Each row of a before or after table is a point. The points were changed in one or more steps. Then noise was added and the rows were shuffled. The steps act on columns, c1 being the first. What was done? A step turns or swaps two columns, mirrors them in a line or flattens them onto one, adds a multiple of one to another, or multiplies or shifts one. Angles are multiples of 10 degrees, from the lower column toward the higher: turns from -170 to 170, lines from 10 to 170 but not 90. Use the fewest steps. Two steps may share a column if one is a turn and the other turns, adds or multiplies; they go together, in the order done. Otherwise the lowest column goes first.

Before (13 x 3):
[[ -7  -2   2]
 [-19 -16   1]
 [-23 -22   9]
 [ 27  15 -21]
 [ 11 -23  -4]
 [ 13  23 -15]
 [ 15  -2 -13]
 [-17 -23 -14]
 [-22   0  -9]
 [-10   3 -23]
 [ 10 -20 -22]
 [-15  60  42]
 [-20   5 -23]]
After (13 x 3):
[[ 12  -3 -30]
 [-13  -4 -14]
 [ 23  10 -11]
 [ 20  -1 -31]
 [ 34 -50  56]
 [-18 -22 -29]
 [ 14  31  12]
 [ 12  22   1]
 [  8  30 -19]
 [  5   5   4]
 [-13  15 -30]
 [ -3 -25 -19]
 [-16  16  -2]]
Steps: turn c1 and c2 by -160 degrees; multiply c3 by 1.3

Before (10 x 4):
[[  2 -16   6 -26]
 [ -7  -6  -4  12]
 [ -7   3 -23 -20]
 [ -5  -5 -19  -7]
 [  7 -13  17  -3]
 [-27 -11  -8  13]
 [-29   6   1  22]
 [ -8   8 -17  -7]
 [  7 -15  15 -20]
 [-14 -10 -20 -30]]
After (10 x 4):
[[-16  24 -27  25]
 [-13  -9   0  -6]
 [-16  -4 -15 -54]
 [  8  11 -36 -15]
 [-14  10 -40 -61]
 [ -7   5 -21  25]
 [ -7   6 -40 -16]
 [  4  10 -49 -40]
 [  2  32 -21  40]
 [-16  -8  -6 -41]]
Steps: turn c1 and c2 by -80 degrees; shift c3 by -20; multiply c4 by 2

Before (12 x 6):
[[ 27 -11  18   4 -14  -4]
 [-19 -32  11   9   8   7]
 [ 12 -28 -24  24 -23 -18]
 [ 16  15  23  -2  25  16]
 [ 30 -32  22   3  16 -10]
 [-20 -10  -3  -4  -9 -30]
 [-23  10 -11  16   9   1]
 [  2  17 -31  -4 -19 -20]
 [ 24 -29   7  -3  13  15]
 [ -7   6 -31 -10 -23 -17]
 [ 20  22 -20   6 -11   0]
 [ 28  16  -1   4  10 -27]]
After (12 x 6):
[[ 23 -28 -14 -16  15  30]
 [ -5  26 -19  14 -23 -33]
 [ 27  12  10  -6   9 -54]
 [ 16  -3  27 -27  25  32]
 [ 30 -40  -4 -13  15 -22]
 [ 11  -6 -36  47 -24 -35]
 [ 19  30   0  18 -11  -1]
 [-22  13  -2   8   9   2]
 [-21  -7  -8   4  -8 -60]
 [  1  32 -14  15 -19 -40]
 [ 27 -19   6  17 -14  -7]
 [-19 -32 -12   0   8  15]]
Steps: turn c2 and c3 by 40 degrees; add -1 times c5 to c4; multiply c6 by 2

Before (14 x 8):
[[ 10 -30  -5   2  28  11 -19  19]
 [ 20  16   1  14   2 -25 -10  26]
 [ -9 -25  -5  25  -2  32  -6  20]
 [ -1 -20 -31 -12  27  12  15  -8]
 [  3  11   2 -10  -7   3  13 -29]
 [-32 -30 -32 -11  36  21  41 -20]
 [  7   8 -27  17 -16  13  31 -26]
 [-21  17 -25 -25  30  13  26  30]
 [ -9   6 -22   5 -17   6  21  -2]
 [  8   2 -34 -16  17  21 -18 -12]
 [ 26  28   9  21   4   8  -3 -20]
 [-24 -28  17  12  -2  28   9  -9]
 [  5  30  -2  20  12 -22 -19 -32]
 [-23  28   5 -19   6  29  35 -31]]
After (14 x 8):
[[-18   5 -17  -5  26   6   5  -2]
 [-49  29  23  19  27  28 -23 -31]
 [-19  11 -26  11   0 -20 -31  -8]
 [  9  32  -9 -25  -4 -25   6  20]
 [ 25  11 -15  -2 -30 -30 -15  19]
 [-27  13 -19 -17  34   8  -2 -26]
 [-17  21 -30  16 -24   2  -6 -13]
 [-26 -21   7 -20 -23  29  -1 -31]
 [  9   8   7 -21  -5  28  -2 -20]
 [-24   2  10   9  14  11   0 -29]
 [  0  13 -26  25   8  17 -39  30]
 [ 44 -25 -15 -14 -10  16   3  25]
 [-25  28  27 -12   8 -28  -2  -9]
 [-60  21 -12  11  18 -30 -51 -20]]
Steps: add 1 times c8 to c1; turn c1 and c3 by -20 degrees; swap c2 and c6; multiply c4 by -1; turn c5 and c7 by -120 degrees

Before (14 x 9):
[[ -4  14   3  12 -12   5   3  -1  15]
 [ -7   3   7   1  15  -2 -17 -13   8]
 [  6  -2  -3   4  -2   9   6   0 -10]
 [ -5  -6   0   1   3   8 -36 -12   9]
 [  0   4   7  -7  -3 -12 -10 -11   5]
 [ -5  -6   2  11 -12   9  -3   2 -32]
 [ -7  -4   1   8 -10   6   6  21  10]
 [ -1   1  26  12 -13  -9   8 -10   9]
 [  2   8  -1 -13 -12   7   6  -7   9]
 [  8   1  -1  15  -9   1   1  14  -8]
 [  5  -3  16 -16 -14  10   1  -5  16]
 [ -7  -7  -6   9 -15   4   3  -7   7]
 [  4  -6   7   0   1   5 -17  -8   0]
 [ -2   9   0  -4 -12   8   8  20  12]]
After (14 x 9):
[[ -9 -32   7   1   1   7 -18  -2   0]
 [  6  17  -2 -17   6  11   6  -5  10]
 [ 37  21   1 -12  -3   6   8 -12  12]
 [  1 -22   7  14   6   5 -17   7   8]
 [ 36   5   1  -5 -12  -6   5  -7  10]
 [  0   2  -1   0 -18 -16   1  -8  -8]
 [ 22  18   3  -3 -17 -11   2  -4  15]
 [  4  14  27  -5 -18 -25   7   0   9]
 [ 17  -1  17 -20   7  17   0 -12  16]
 [ -3 -11   7  -6   5  -7 -10   1   5]
 [  6  -2  -7  -8 -15 -12   4   5   7]
 [-41 -10   1  -4 -15  -6  -3  21 -33]
 [  3 -60   0   3   1   9 -36   4   8]
 [-18   7  -3   1  -4   4   6   0 -11]]
Steps: add 1.5 times c9 to c8; turn c1 and c8 by -110 degrees; add 1.5 times c7 to c2; turn c4 and c5 by -60 degrees; add 1 times c5 to c6

Before (11 x 12):
[[-11 -15 -13   2  19 -42  26 -56   5  16 -60 -44]
 [-32  31 -20  18 -23 -25   1  -8  37  -8   7  19]
 [ 33 -12 -54  -2 -24   1   9   5 -13  27   4  -7]
 [ 29   3   7  -7   9  29  26   5   2  -7  -9   8]
 [ 34  44   7  -2  20 -20  30 -49   2  -1  32 -20]
 [ 17 -34 -12  36   3  -5 -41 -13  32  18  -2 -18]
 [  9 -14  -3  37  47   5  -5 -43 -27   2  35 -37]
 [  3   2  13   3  16 -46  -3 -24  18 -31 -12   4]
 [ -3 -17 -44   3  12   8 -25 -52   6   4  -7   1]
 [ 43 -18  42  41 -10  24  41 -40 -16   5   4 -11]
 [-49  11   1  10  21 -17 -22 -54  -8  26   2  13]]
After (11 x 12):
[[-19  16  -8   3 -10 -42 -57 -24  10 -22 -58   0]
 [ -6   5  16   3 -30 -44 -12 -17  16  20 -10   4]
 [ 17   9   5  -8  -9  28 -18  22  -3   5  -9  -3]
 [  1 -28 -12  37 -39   8 -23 -35 -23 -29  24   0]
 [ 10 -27   0  35   6  -6  23 -39  35 -16 -20  -2]
 [-12 -11 -40   1  -8   9 -18 -56  19  -6 -15   0]
 [-59   7   2  12  -4 -15 -17 -55 -10 -32   6   1]
 [-44  26  -2  18  17 -25  -7  -7  39  18  21   2]
 [ 30 -18  30  41  14  26 -56  -5 -31  -1  -6  -2]
 [ 25 -12 -54  -4  34  -2  -5  10   6 -10  -4   0]
 [ 21  25   8  -2 -19 -24 -54 -23   0 -10  50   0]]
Steps: shift c1 by -10; turn c2 and c11 by 30 degrees; turn c3 and c9 by -20 degrees; turn c5 and c10 by -150 degrees; mirror c7 and c8 in the line at 70 degrees; multiply c12 by 0

Before (13 x 14):
[[  7  -6   5  18   9  24  -4  16  -8  14   9 -12  12   0]
 [  8  14   7  -1  -5  -7  -1 -22  10   9 -18 -12   5   0]
 [  8   3   8 -12  15  15  15  -2 -10  15  24 -24  24  13]
 [ -9   7  -3  -4   2 -28  -7  -9   5  -8   1  21  10  16]
 [-20  -5 -19 -33 -13   0 -14 -18   7 -12 -13   8  -9   1]
 [ -8 -17  -4 -27 -21  -5 -16  -6   4  23  -3   3  10 -16]
 [ -8 -10  -6 -37 -20  -6 -38  -9  25  -6 -10   4  10  12]
 [ -6 -27 -18 -26 -16 -22 -11  -5  12  -7 -21  -3   4  12]
 [ 11  10  -2  -6  18  10  -7  22 -27  16  -4 -11  28  -1]
 [ -8   6 -14   5   3  -8 -15 -29   0  17   4 -22  11  10]
 [  2   9  10  -8  28  -4   0  15  -2  26  12 -26  -3  12]
 [ -5  22 -14  -6 -11 -14   3   3  14   7  10 -22   6  11]
 [-17   0  18   1  17   8  -1  11 -13   4   6 -26  28  -7]]
After (13 x 14):
[[ -9   7  17  -4  16 -12 -10   7   2 -14  14  15  10   1]
 [ -5  22  13  -7  -2 -11  -9  -7  -9 -15  13 -16   6  12]
 [ -6 -27  15 -26 -10   2 -17   0   3  20  -1  -2   4  16]
 [-20  -5   4 -33 -27   6 -18  15   6  -7  -7   6  -9  18]
 [ -8 -10  13 -37  -5   2 -42   0  19   4  -3   3  10   4]
 [ 11  10  -1  -6  60   5  25 -12  22   6  -7  -8  29   3]
 [  8   3  11 -12  51  -6  15   5  -8  12   7 -17  24 -10]
 [ -8 -17 -15 -27  -6   0 -13   4  11  40   1   2  10   7]
 [  7  -6  -1  18  27   6   9 -12  10  20  -7  -9  12  -5]
 [  8  14  -2  -1   2   6 -15  17  -8  -5  -7  -8   5  -7]
 [  2   9  10  -8  23  -7   5 -14   3  17   8 -18  -3 -12]
 [-17   0 -10   1  59   0  14  -6   8   4  -1 -18  28 -17]
 [ -8   6  12   5  20  -5 -16  28   8  11   7 -15  11  12]]
Steps: add -1 times c2 to c10; turn c3 and c14 by -100 degrees; add 1.5 times c13 to c5; flatten c6 and c11 onto the line at 130 degrees; turn c8 and c9 by 160 degrees; turn c7 and c9 by -60 degrees; multiply c12 by 0.7
